Every row gives one point. Examples show where two turns around zero, p and q, send a point. Write where each new point lands after one turn and then the other. Backwards means that the second turn is done in reverse. Each puzzle has new turns, and all numbers are rounded.

Turn p:
[-32 -25] -> [-40 -7]
[-15 36] -> [4 39]
[36 -6] -> [29 -22]
[12 -5] -> [8 -10]
Turn q:
[-17 -43] -> [-37 -28]
[0 28] -> [14 24]
[17 16] -> [23 5]
Where do these land?
p, then q: [13 -10] -> [-2 -16]
q, then p: [-3 2] -> [0 4]
q, then p backwards: [2 50] -> [5 50]
q, then p backwards: [-12 -42] -> [-14 -41]

Turn p:
[-25 -24 48 -24] -> [-11 -28 50 -25]
[-3 21 -33 7] -> [-13 22 -29 10]
[-22 -25 20 24] -> [-10 -27 26 25]
[33 -4 -34 -14] -> [20 0 -43 -14]
[17 32 0 6] -> [14 34 -3 3]
Turn q:
[12 16 -7 -8] -> [11 16 -7 -10]
[-9 -26 10 56] -> [-15 -17 6 59]
[-26 -10 25 9] -> [-26 -11 24 9]
[-10 -52 11 24] -> [-6 -47 12 33]
[34 29 -1 -18] -> [32 32 -1 -18]
[-15 16 -32 -20] -> [-12 7 -31 -27]
[14 27 -6 -43] -> [17 22 -3 -45]
Where do these land?
q, then p: [12 10 -22 17] -> [1 14 -24 15]
p, then q: [24 -14 -22 6] -> [20 -8 -28 8]
q, then p backwards: [-7 18 56 -14] -> [-22 23 51 -9]
p, then q backwards: [23 22 -12 -18] -> [15 26 -18 -16]
q, then p: [-52 -37 1 10] -> [-38 -48 14 15]

Turn p:
[20 48 20 -45 22 28 -25 -20] -> [19 49 32 -39 18 37 -7 -19]
[-33 30 -5 -24 -2 44 30 -28] -> [-39 30 9 -9 -6 39 41 -20]
[-33 -33 -39 -14 35 -13 -20 46] -> [-39 -41 -29 -18 45 -4 -33 18]
[0 48 -7 48 -40 -6 16 -14] -> [-3 54 -15 33 -37 -27 18 9]
[18 -13 3 -33 6 26 -21 13] -> [12 -12 7 -22 5 39 -23 1]
[-26 -27 -37 0 -15 -23 13 -19] -> [-23 -25 -40 0 -9 -19 15 -25]
[-11 -33 15 20 -2 -14 -21 -10] -> [-1 -27 11 21 -4 -21 -21 -20]
[27 19 1 44 6 -23 24 19] -> [25 15 -7 29 7 -31 16 39]
[5 -7 20 3 -14 -24 9 17] -> [9 -15 11 -5 -16 -24 2 19]
[33 -32 29 1 4 4 -5 -5] -> [38 -28 22 11 -4 10 -7 -4]
Turn q:
[21 -19 12 6 -32 -4 -3 5] -> [23 -19 10 7 -31 -2 -3 0]
[14 -10 -22 10 -15 -8 21 -8] -> [20 -13 -19 3 -6 -4 21 -14]
[40 -6 27 -17 4 -37 21 -2] -> [26 -6 37 -19 -4 -39 11 -21]
[17 5 -7 -7 -2 7 14 46] -> [23 6 4 3 3 -12 20 41]
[-4 3 2 -19 -22 14 19 1] -> [-4 -4 5 -14 -17 14 25 9]
[-43 -21 -10 1 35 9 -35 -31] -> [-37 -14 -16 -3 36 27 -42 -16]
[16 -13 25 22 -12 -2 36 2] -> [11 -16 24 27 -13 -11 29 -13]
[-51 9 13 3 33 -55 -37 -27] -> [-60 1 -12 -12 19 -37 -51 -29]
[-8 52 -39 2 12 76 -36 13] -> [-1 67 -32 9 14 64 -10 41]
Where do these land?
p, then q: [17 -33 -14 -12 37 -30 -29 25] -> [29 -18 4 -19 45 -7 -43 4]
q, then p: [41 -17 45 18 -7 1 18 -22] -> [37 -2 37 28 -29 -9 16 -22]
p, then q: [-24 -27 25 -28 -14 -34 -39 -26] -> [-12 -30 14 -40 -22 2 -37 -40]
q, then p: [-30 35 -33 45 4 -7 -7 7] -> [-30 32 -48 19 17 -23 -1 6]
q, then p: [-33 -28 -18 2 1 38 11 -36] -> [-30 -17 -6 28 12 49 11 -21]
q, then p: [1 17 14 2 6 24 -11 10] -> [-8 22 18 7 -2 5 -9 18]
q, then p: [4 -26 10 -16 -1 1 20 -19] -> [7 -26 17 0 -4 14 17 -17]
p, then q backwards: [42 -7 -34 -39 -17 14 -38 40] -> [6 -16 -46 -33 -18 18 -62 -1]
q, then p: [-5 19 -15 -13 12 -17 28 2] -> [-6 0 -8 -22 16 -13 32 4]
q, then p: [-21 37 -18 29 -22 31 27 44] -> [-29 18 -28 26 -9 -8 23 61]
p, then q: [8 30 38 12 1 -19 20 -23] -> [-1 17 28 3 -20 -36 25 -21]
